Each row of a before or after table is a point. One or more steps were done to the points. Then noise was added and the rows were shuffled. The steps act on how far a point lies along the listed directions, d1 being the first. What was done? A step turns or swaps two directions, mirrors them in a line or flattens them onto one, adds a multiple of one to another, or multiplies one. Angles are multiples of 10 degrees, from the lower direction toward the higher: turns from -170 to 170, lines from 10 to 170 but not 90. Use the fewest steps. Two steps may share a direction if one is a turn and the other turns, adds or multiplies; they go together, in the order done. Otherwise the lowest direction goes first.

Directions:
(1): [ 27.7 -18.2  11.2]
(2): [ 16.9   7.3 -29.7]
(3): [-13.1 -28.9 -14.6]
Before, 14 rows:
[[ 3.2  2.5  6.7]
 [ 4.2 -0.2  3.8]
 [ 6.4  3.0  0.9]
 [-0.5 -2.7 -0.5]
 [ 0.0 -2.3  0.7]
 [ 1.1 -2.0 -2.1]
 [-1.0  0.4 -2.0]
 [ 1.6 -5.3  1.6]
 [-1.4 13.2 -0.1]
 [ 1.9 -1.6 -1.7]
 [ 8.1  7.3  4.7]
 [-1.0  1.3 12.0]
 [-4.2  7.2 -1.8]
 [ 2.7 -2.6  0.1]]
After (14 x 3):
[[  0.0  -7.4   1.9]
 [ -8.1   0.6  -2.2]
 [  2.8   1.0  -1.0]
 [-12.7  -3.2   0.8]
 [  1.5   1.9   2.0]
 [ -4.0  -8.3   7.5]
 [  2.1  -4.4   3.0]
 [ -1.4  -3.0   6.3]
 [  3.1   0.1   2.2]
 [  2.3  -0.2  -0.9]
 [  1.3 -11.0  -3.6]
 [ -1.4   1.8  -0.1]
 [  5.5  -0.8   0.1]
 [  1.6   2.1   1.2]]
Steps: turn d1 and d2 by 20 degrees; turn d2 and d3 by -130 degrees

Directions:
(1): [-27.8   9.9   4.5 -13.8  -2.4 -22.1  15.8  37.8]
(2): [ 37.7  -9.4 -18.2   4.7  -4.4 -18.2  30.5  10.4]
(3): [ -4.7 -44.7  18.2  -1.2  -2.8 -27.0 -11.7  -5.4]
(4): [ 10.1   4.2 -12.3  24.9 -11.8  -6.3 -37.4  28.1]
Before, 13 rows:
[[  3.9   1.1  -2.6   4.8  -1.6   0.9  -3.5   4.4]
 [ -0.6   1.5  -0.7  -4.3  -2.1  -1.6   5.8   2.6]
 [ -5.0   4.3   4.0  -1.9  -0.4   0.7  -2.9   4.5]
 [ -1.4  -4.1   3.2   5.9  -2.0   0.0 -14.8   0.1]
 [  1.3  -1.5  -3.3   7.2  -0.9   2.0 -10.0   1.9]
 [ -5.6   1.2   2.2  -2.1   0.0  -3.9   3.4   4.3]
 [  0.6  -2.9   0.1  -0.9  -2.0  -2.0  -5.2   3.6]
 [ -9.1   0.3   0.8  -2.2  -1.4  -6.5  -9.9   6.2]
 [  7.3   2.8  -3.1  -1.9  -0.6   3.5   5.4  -3.4]
 [ -1.3   3.1  -0.5   0.2  -0.6  -8.6   6.7   9.8]
 [  3.5   4.2  -6.7  -2.7   2.8   4.5   5.5   6.6]
 [  1.8  -5.7   1.9   1.0  -1.8   2.6  -7.7   0.5]
 [  7.7   4.6  -2.5  -0.9   2.3   3.8   9.7  -1.9]]
After, 13 rows:
[[ 19.7   0.7  -7.9   0.9  -1.0   3.5  10.2  -5.4]
 [ -8.7  -7.2   9.0   7.3  -1.0   5.3 -29.4  -6.8]
 [-26.7   2.7   8.3  -5.5  -0.9  -9.0 -17.7  13.1]
 [-13.0   4.2   3.5  -6.1   0.0  -8.0   7.6  12.1]
 [ 21.3   3.5  -9.8   1.4   1.4   2.1  18.2  -1.8]
 [-17.5   7.9   8.7  -5.0   0.0   1.1  -8.8   8.7]
 [  9.3  -2.9  -3.9   8.0  -3.5  -2.4  -5.6   5.9]
 [  2.2  -6.9  -1.2  11.6  -1.4   2.6 -19.8  -1.5]
 [  0.5   3.1  -1.8  -6.8  -2.3  -6.1  12.9   9.4]
 [  1.5  -8.1   3.6   2.4  -0.8   6.3 -14.6  -4.9]
 [ 10.0   2.7 -10.7  -1.6   0.6  -1.5  10.9  13.7]
 [ -1.7  -4.3   1.1  -1.1  -2.1  -3.4  -6.4   4.9]
 [ -1.1   3.4  -3.9  -2.0  -2.6 -21.2  18.4  25.5]]
Steps: multiply d1 by 2.5; multiply d2 by 3; multiply d4 by 1.6; turn d3 and d4 by -20 degrees

Directions:
(1): [ -9.2   6.2  19.1 -30.1  -2.8  10.5  55.6  -6.3 -11.1  -0.8 -10.2  -2.6]
(2): [ -6.5 -13.8 -36.1 -26.2  11.3 -32.0   7.2 -13.9  -1.0 -11.8  12.8  30.9]
(3): [ 27.5  20.2  13.9 -21.5  -8.4 -32.1  -1.1  17.9  36.3  13.3 -11.6   2.0]
(4): [ 10.3  11.6 -22.5  -5.6  -2.9  40.5  -0.2  10.1  23.4 -28.2 -21.9  23.0]
(5): [  2.5  13.9 -17.9 -26.3 -39.8  -2.7 -15.0   2.6 -20.4 -20.3   6.6 -31.2]
(6): [ -6.7  20.4  29.7 -29.4  17.3  11.6 -30.8   4.8 -20.8  -1.5  13.1  25.7]
Before, 9 rows:
[[ -0.5   6.2   8.3  -8.8   3.0   0.9  -1.9  -1.2  -3.5   3.6   2.1   1.2]
 [ -0.7  -3.0  -3.7   4.6  -4.1   3.9   4.9  -0.6  -4.2  -5.5  -1.8  -7.2]
 [  0.3   1.9  -5.8  -7.8  -5.6   2.2   7.2  -1.6  -2.6  -4.7  -4.5  -5.6]
 [  6.4  10.6   2.6  -1.8  -4.4   0.8  -5.3   7.6   1.4  -2.3  -3.9  -6.2]
 [  1.3   5.5   6.4  -3.4  -2.3  -3.8   1.1   4.5  -0.1   5.2   0.1  -2.0]
 [ -0.4  -7.7 -10.5   6.3   2.0   2.4   1.4  -4.1   9.7  -0.9  -4.8   7.1]
 [  2.5   6.4   6.3  -5.6  -0.5   1.1  -5.2   1.3   0.9  -0.4  -3.6   3.9]
 [  2.7   3.2  -2.2  -5.1  -5.9   2.5  -0.2   3.2  -0.2  -3.6  -3.9  -6.5]
 [  1.8  -1.6  -0.1  -2.0   4.5  -4.9  -5.0   0.8   0.7  -0.3   5.6   5.4]]
After (9 x 12):
[[ -2.9   0.1   0.8  12.6   4.1   8.3  -4.5   0.8  -7.7  -1.3   0.4  -4.8]
 [ -2.4  -5.0   1.3   8.8   1.8   2.4   4.9  -4.5  -1.6   2.1  -3.6  -1.2]
 [  1.4   5.7   4.7  -8.2  -5.4   1.0   0.4   2.9  -6.1  -4.7  -0.4  -5.3]
 [ -4.5  -0.9   3.0  -1.9  -0.1   6.0   2.2  -1.0  -9.7  -1.1   0.2  -5.9]
 [  1.6   0.0   4.7  -2.5   1.0 -12.9 -16.0  -0.4   3.0   8.2   4.3   2.7]
 [ -6.2   2.6   5.7 -14.2  -1.8   3.9  14.9  -5.1 -13.7  -1.8  -1.1  -6.0]
 [  2.8  -6.4  -7.8   7.3   4.1  -5.2  -6.7   0.5   5.0  -0.8   4.7   3.9]
 [ -3.6   0.4   0.6   2.1   2.8   9.2   9.0   0.5  -2.0  -0.2  -2.8   4.1]
 [ -2.1  -2.7  -2.6   1.1   1.1   6.5  16.4  -4.9   1.7   0.9  -4.4  -2.1]]
Steps: multiply d1 by 2.5; mirror d2 and d4 in the line at 170 degrees; turn d3 and d6 by 160 degrees; turn d3 and d5 by 50 degrees

Directions:
(1): [ 39.3  24.3  13.8   0.4  -8.4 -23.8  16.5   7.5 -17.8  13.5 -28.9 -11.7
 -15.3 -15.4 -40.6  20.8   5.4 -12.3   8.3 -24.0]
(2): [ 18.5  23.3  20.4 -39.7   2.1 -11.9 -23.1 -13.9   0.4 -17.4  17.2   2.0
  27.7 -44.1  10.7   0.4 -24.2  -0.5  10.9  15.7]
(3): [ -6.3  -2.6 -27.2  17.7 -10.7 -18.0 -29.3 -21.2   9.1  22.2  -1.2 -34.1
  39.9  13.3  -5.9  17.1   4.1  -5.7  37.5  -2.0]
(4): [-10.4  14.3   4.3  -7.2  28.8   7.1   5.0 -27.5 -10.0  39.5  28.9   9.7
   8.4  -9.9 -34.2 -16.8  34.4  24.8  -8.5   3.8]
(5): [ 32.3  -3.0  14.9  -7.7   7.6  56.0 -43.4  -4.7  -9.9  -9.6 -10.6  -5.0
   0.3  27.0 -11.3   6.8   0.8  16.5   2.3 -14.1]
Before:
[[  3.2   3.9   7.0  -7.1   5.8  12.4   4.0   2.0  -7.1  -6.4   0.5   9.6
   -8.6  -4.0  -2.3  -5.3   0.0   4.5  -9.1   0.9]
 [  4.4   0.7   6.8  -2.4   0.5   4.2   5.7   9.1  -0.5  -4.0  -1.8   6.6
  -11.3   0.6  -3.1  -0.2   0.0  -0.5  -7.6  -5.9]
 [ -3.8  -4.3   0.9  -2.5   3.7   5.6  -1.8  -2.5   1.1  -3.3   7.3   4.5
    1.7   3.1   4.3  -5.4   3.2   2.0  -2.1   3.3]
 [ -6.9  -3.5   2.9  -1.9   0.8   5.1   5.1   4.0   1.7  -4.5   3.6   4.0
   -3.3   1.3   5.7  -5.3  -0.1   1.9  -4.2   3.9]
 [ -9.6  -5.0  -6.2   4.8   1.8   4.9  -0.5  -2.3   5.7   1.0   5.1   2.7
    1.5   3.4   4.9  -3.9   7.1   2.9  -3.6   4.3]
 [  4.5   0.5   2.4  -2.2   6.0  16.5  -5.8   0.6  -1.9  -4.2   0.1   2.8
   -3.4   8.2  -5.3  -4.8   3.0   5.3  -2.4  -6.1]
 [ 12.5  -4.0   1.8   2.6  -0.6  14.8  -3.5   2.4  -5.0  -2.2 -11.4  -0.7
   -6.3  10.9  -4.1   4.7  -0.1   2.9   2.1  -6.3]
 [ -0.5  -0.6   2.3   0.2   1.9   9.6   2.7   0.3  -3.0   3.5  -1.3  -1.0
   -0.4   8.8  -6.5   1.1   4.8   3.8  -1.4  -3.3]
 [  4.6   7.0   1.2  -6.3  -0.6 -10.5  -0.3  -3.3  -1.7  -1.2   3.3   0.0
    5.6 -11.0   0.9   2.6   1.8  -2.4   0.9   4.3]
 [ -4.7  -6.2  -4.4   5.2   0.0   1.5   0.5   3.7   4.7  -3.6  -1.9   3.0
   -0.7   5.3   8.4  -3.6  -0.6  -0.3  -2.6   2.8]
 [  4.8   2.7   4.6  -2.1   7.7   8.7  -1.8  -0.9  -2.8   6.2   0.8  -0.8
   -3.4   3.4 -10.4  -0.7   6.5   5.5  -1.0  -3.2]
 [ -0.3   3.8   3.0   0.1   1.7   5.1  -1.0  -2.8  -1.6   0.9   3.7  -0.6
    2.6   0.3   0.9  -2.1   1.3   4.3  -0.6   0.4]
 [ -4.6   0.3  -0.9   1.8   7.4  -1.4  11.0   1.6  -2.5   7.9  -0.7   3.0
   -7.3  -2.7  -7.2  -5.7   7.2   2.5  -7.8   0.7]
 [ 10.0   0.7   5.4  -3.4   1.4   7.2  -9.5  -0.7  -0.5  -6.5  -1.0  -0.7
    1.3   2.5  -0.3   1.5  -5.6   2.8  -0.3  -1.9]]
After (14 x 20):
[[  7.0   0.4   5.4  -2.2   4.1  19.0 -11.5  -4.0  -4.2   3.2  -1.4  -5.4
    6.3  11.5  -9.3   3.5   5.0   7.7   3.2  -5.6]
 [ 29.5   0.9  12.2  -9.7   7.0  39.6 -35.0  -9.3 -11.1  -2.9  -8.0  -4.6
    5.9  14.0 -11.4   7.8   0.5  13.9   9.4  -8.4]
 [  1.9   0.0   1.6   5.2   0.3  10.9  -3.7  -0.6  -1.9  -0.5  -2.4  -2.8
   -0.1   8.3   0.7   0.4   0.3   3.4  -0.4  -2.9]
 [ 10.6  -2.4   3.2   2.0   5.6  24.2 -16.7  -0.5  -2.5   3.9  -6.5  -7.4
   -0.9  17.8 -11.1   5.0   5.9   7.5   3.0  -8.4]
 [  6.0   1.2  -1.4   0.9  -3.2   0.1 -13.4  -0.7   3.2   1.2  -1.3  -8.1
    8.2   4.3  -2.4   8.1  -2.5  -2.4   9.5  -5.5]
 [ -7.1  -2.9  -3.1   1.6  -3.0  -4.1  -0.1   0.3   4.8   0.3   3.4  -5.5
    7.1   0.7   4.7   0.4  -0.9  -1.7   6.2   4.1]
 [  6.4  -3.6  -6.6   5.3  -5.0  14.4 -17.6  -2.2  -2.6  -3.5 -10.1 -10.3
    5.9  14.8  -1.0   8.1  -2.7   0.2  10.9  -6.7]
 [ 18.7  -1.4   3.9  -2.6   6.5  38.0 -31.8  -5.0  -4.5  -5.8  -6.4  -7.4
    4.8  22.4 -11.3   2.3   2.6  10.3   7.2 -13.6]
 [ -1.4  -6.3  -2.7   1.9   0.9   6.5  -5.7  -2.9   1.8  -3.0   2.6  -0.3
    1.7   8.8   3.2  -1.5   2.7   0.2   1.6  -0.2]
 [ -9.7  -1.2  -5.2   2.8   1.6  -1.6   0.7  -3.8   4.8   2.9   5.9   2.0
    3.5  -2.2   2.3  -3.5   6.9   2.4  -2.3   4.8]
 [ -5.5  -0.9  -4.2   4.5  -5.7 -16.4  16.7   7.6   0.3  -4.0  -3.7   3.8
   -7.1  -3.8   6.6   1.7   2.4  -8.4  -5.7   2.1]
 [ 20.7  -3.0   9.2  -3.3   3.3  28.0 -23.7  -0.2  -3.8 -11.0  -7.1  -3.4
   -0.8  15.4  -3.5   5.0  -5.1   7.7  -0.3  -7.4]
 [ -2.7   0.7  -2.5  -2.1   3.3  -5.7  -2.3  -3.3   4.3   0.4   4.0   2.3
    7.5  -6.0   4.9  -4.4  -0.8   0.7   1.0   6.1]
 [-12.7  -1.0 -12.2   8.3   1.5 -17.7  10.9  -2.2   2.9  13.3  -0.2  -7.2
    4.3  -3.9  -3.8  -1.1   5.6  -3.7   3.2   3.0]]
Steps: multiply d1 by 0.7; turn d2 and d4 by 110 degrees; turn d3 and d4 by 150 degrees; multiply d5 by 3
